Rows are points. Before rounding, the points of a table are all equally far from one centre. They may lie mostly on one side of it. Write the centre, to within rounding.
In the rows, 128 means zero.

Points (7 x 2)
[[155  43]
 [100  86]
 [104  72]
 [200 118]
 [112  61]
 [108 125]
 [137 146]]
Centre: [152  96]

Points (12 x 8)
[[123  87 122 146 137  16 121 165]
 [150 149 106 167 150  63 105 187]
 [125  78 137 140 136  33 176 178]
 [ 81 125 115 104 181 144 126 159]
 [105 119 104 167 100  80 117 228]
 [ 96  82 190 138 163  82 170 176]
 [ 54  99 143 182 134 140 173 153]
 [ 55  99 159 128 146  72 116 200]
 [ 93  52  98 166 161  77 136 205]
 [133 109 112 149 209  69 132 155]
 [ 74 120 114 130 134  57 194 148]
 [108  92 103 124 146  47 143 216]]
Centre: [112 103 127 147 130 101 133 157]

Points (18 x 14)
[[148 155   7 128  81 142 121  75 115 130  92  82  94  98]
 [143 158  65 114  57 122 132  71 183 133 120  38 169  83]
 [153 178  82  43 147 124 125  54 151 122 130  55 144 138]
 [109 105 110 153 119  89 119  45 138  83 147  91 145  84]
 [112 165  55  88 135 150 151  80 118  93 157 120 100 153]
 [153 165  67  94 115  86 101  64 146  83 154 132  91 152]
 [118 127 135  69  76 150  85  54 176  80 105 104 125 103]
 [ 93 194  92 146  93 101 102  54 162 120  82  45 161 123]
 [ 78 182  42 147  80 108  87  80 160 120 133  71 155  92]
 [156 166  76 156 152 112 117  87 159  97  87 148 205  93]
 [122 163  56 130 138  63  80 127 169  86 118  78  90  84]
 [ 74 148 101  68 105  68  60  88 202 117  85  93 137 118]
 [ 89 171 111  61  70 102 136  77 160 120  34  62 130  80]
 [129 166  73  81 117 188 111  63 125 120 116  59 119 163]
 [ 90 165 117 133 145 138 145  77 146  66  94 113 116 154]
 [108 144  87 160 119  94  79 140  78 122 106  25 171 181]
 [138 140 125  65 100 130  80 111 173  59 116  92  93 160]
 [119 183  50  85 153 117 122  59 149  99 101  63 179 106]]
Centre: [132 144 108 102 101 106 113 129 114 144 105 108 144 115]

Points (27 x 24)
[[115 186 192 199 127  87 142 147 178 150 110 145 160 148 141 159 110 165
   30 149 128 101 125  73]
 [101 142 186 135  86 122 122 116 216 153 159 132  97 122 138 149  51  60
   97 132 184 124 101  56]
 [ 97 181 129 174  66 131 200  62 184 117  99 140  71  94 159 178  41  83
  104 179  99 114  85  86]
 [112 143 145 199 111 146 184  63 198 132  81 160 116 123 163 212  66 101
   42 145 132  97  90  89]
 [ 80 141 111 189 136  57 200  66 175 131 126 159  99 104 143 204  51 146
   77 168 121 113 151 129]
 [ 73 131 146 211 128 104 138 169 217 146 122 156 103 146 161 162  31  84
  115 156 176 138 109  95]
 [ 95 171 145 195  66 109 154 120 178  78  44 146  91 109 150 188  61  64
   86 178  72 102 145 104]
 [ 89 145 121 177  77 198 142  80 207 114  90 120  77 195 116 167  89 134
   59 178  90 115 150  53]
 [100 209 199 175  81 103 143 138 142  95 102 173 133 133 215 180 104 129
   93 183  76 110 147  71]
 [107 185 186 174 131 115 193 140 190 165  50 154  79 146 159 198  56 146
  104 175 104 119 177 140]
 [133 202 117 208 120  97 215  88 193 152 118 143 104 148 159 169  24 100
  102 148 155 138  84  88]
 [ 51 153 155 188  90  84 149  49 154 159 122 105 139 154 147 215 103 128
   95 148  70 143 122 108]
 [156 133 154 245 147 150 140 110 178 155  95 136  42 112 162 164 142 130
  104 129 114 108 140  37]
 [130 174 147 123  75 144 165  56 166  69 110 171  66 151 195 177  80 131
   69 158 110 117 110 160]
 [107 156 145 142 162 126 164 138 175  87 122 152  77 166 118 177  48 181
   69 178 104 161 129  51]
 [ 57 140 109 163  95 167 169  96 143 121  39 134  76 217 139 149  75 171
   99 114 131 139 122 155]
 [139 164 194 167 167 117 211 105 192 101  96 128 105 143 189 202  45 144
  110 159 147  80 125 105]
 [128 165 116 148 107 136 158 108 203  82  68 162 111 100 163 137  34 109
   89 206 130 154 127  56]
 [100 135  74 177 149 141 157 126 200 143 101  87 154 121 126 198  71 112
   85 166 103 118 161 107]
 [ 91 189 146 167  80 127 150  81 203  93 150 147 123 158  98 128  51  95
   57 126  78 157 168 123]
 [111 130 100 141 141 109 133  89 185  88  61 151 137 119  98 208 134 125
   39 132  82 129 159  75]
 [ 85 136 165 185 194 130 207  83 153 134  50 159  87 141 131 188  69 140
   94 165 158 116 157  85]
 [127 154 173 167  91  72 136 127 147 128 119 152 121 133 187 179  29 133
   88 166  78  78 115  89]
 [126 158 134 204  92 122 131  46 179 124  83 174  84 148 109 220  70 152
  120 194 100 113 148  32]
 [101 134 121 157  93  96 169  48 153  70  80 116  85 144 159 120 119 136
   67 199 143  68 108 135]
 [ 79 162  92 181 188 133 124  61 172 131 113 125  67 135 148 149  67 118
  153 174 162 119 111  76]
 [ 93  93 132 171 140 117 172 112 220 108 129 142  35 160 184 154  67 151
   67 160  99 109 177 126]]
Centre: [105 158 131 156  89 112 167 116 176 114 105 146  96 150 143 161 119 129
 127 119 142 119 148  84]

Points (30 x 24)
[[130  71 141 137 171 125 137 145 188 161  85 111 149  73 213 116 196 146
  154 150 167  76 151 203]
 [124 103 123 146 163 111 116 150 117 128  80  87 180 116 212 131 183 142
  150 136 145  52 130 210]
 [130  80 129 124 166 100 124 174 104 131  55 113 160 114 222 120 158 131
  128 141 153  84 131 133]
 [121  79 153 154 183 131 129 135 108 145  89 117 167 145 235 116 182 173
  112 176 172 107 100 169]
 [140 106 113 151 130 106 131 136 150 127  68 118 173 116 236  82 189 106
  116 121 122 111 158 149]
 [154 118 114 130 189 130 151 194 124 156  90 112 147  98 224  96 159 164
  138 120 145  81 152 159]
 [ 91 111 112 167 193  96 109 126  88 129 114 125 156 139 221 128 155 148
  144 146 168 105 159 144]
 [122  97 118 154 152  97 144 153 152 140 103  75 141  98 211 120 209 160
  151 119 150 157 182 145]
 [147  87 134 174 165 116 101 118 149 110  80 106 162 119 220 113 190 110
  148 147 144  83 149 159]
 [104  55 119 174 188 117 119 144 122 130  64 122 175 112 205 119 146 180
  121  74 178 102 131 160]
 [118  81 116 133 164 110 148 130 147 127  82 158 160 124 228  82 181 144
  148 113 197 121 134 191]
 [131  81 124 173 166 123 149 176 113 122  78 128 190 146 205 114 181 117
  132  93 137 110 130 173]
 [123 114 141 182 145 127 115 184 148 137 107 117 180 106 195 124 174 165
  105 101 158  55 170 135]
 [126  89 140 149 167 120 121 138 110 118  68  98 182  91 226  95 179 147
  114  88 155  84 147 147]
 [153 101 139 146 182  93  99 160 141 113  94 139 150 108 218 136 142 140
  129 134 198  98 163 175]
 [105  80 131 153 116  87 116 162 113 124  97 150 160 113 192 131 171 113
  141 141 150 114 179 156]
 [ 92  75 139 157 190 125 132 132 134 144  38 137 187 110 223  93 176 153
  120 134 170 136 160 156]
 [114  56 137 129 166 129 121 139 122 132 105 126 164  89 241 104 145 136
  126 114 195  87 180 168]
 [138  69 110 134 179 130 126 157 109 134  82 121 156 109 222 126 200 157
  166 120 153  98 156 197]
 [137  81 132 139 164 113 153 111 134 128  73 136 170  68 218 140 148 139
  164 117 152 115 150 141]
 [114  89 166 163 183 126 104 137 148 141  60 136 178 146 217 101 180 141
  133 123 155 103 160 139]
 [104 114 154 137 154 157 125 130 142 129  79 136 168  94 249 160 158 146
  149 136 157  91 152 179]
 [124  97 161 167 184 135 148 191 141 134  87 115 161 107 239 126 184 148
  122 151 138 101 145 137]
 [ 95  94 143 183 136 100 113  98 131 148  83  97 151  90 215 130 163 171
  136  94 186 120 184 158]
 [122  51 136 140 156  90 159 140 158 113  53 133 152  74 198 129 134 161
  111 123 143 102 138 155]
 [124 103 141 148 118 160  93 161 151 140 103 110  97 117 235 148 150 163
  130 121 155  98 154 186]
 [123  98 144 147 149 125 120 187 165 104  99 136 126 113 218 120 197 151
  115 130 162 104 178 195]
 [126  50 128 171 173 142 104 172 145 148  92 113 163 119 234  81 146 144
  137 140 117  98 141 153]
 [ 89 124 127 136 186 134 102 144  93 145  69 124 166 103 230 113 152 112
  125 125 141 112 153 135]
 [123 125 138 141 155  82 139 140 136 162  87 131 149 103 188  95 228 123
  124 113 137  93 116 182]]
Centre: [114  98 112 151 156 131 134 135 147 158 102 109 152 114 185 124 157 145
 105 134 157 114 141 171]
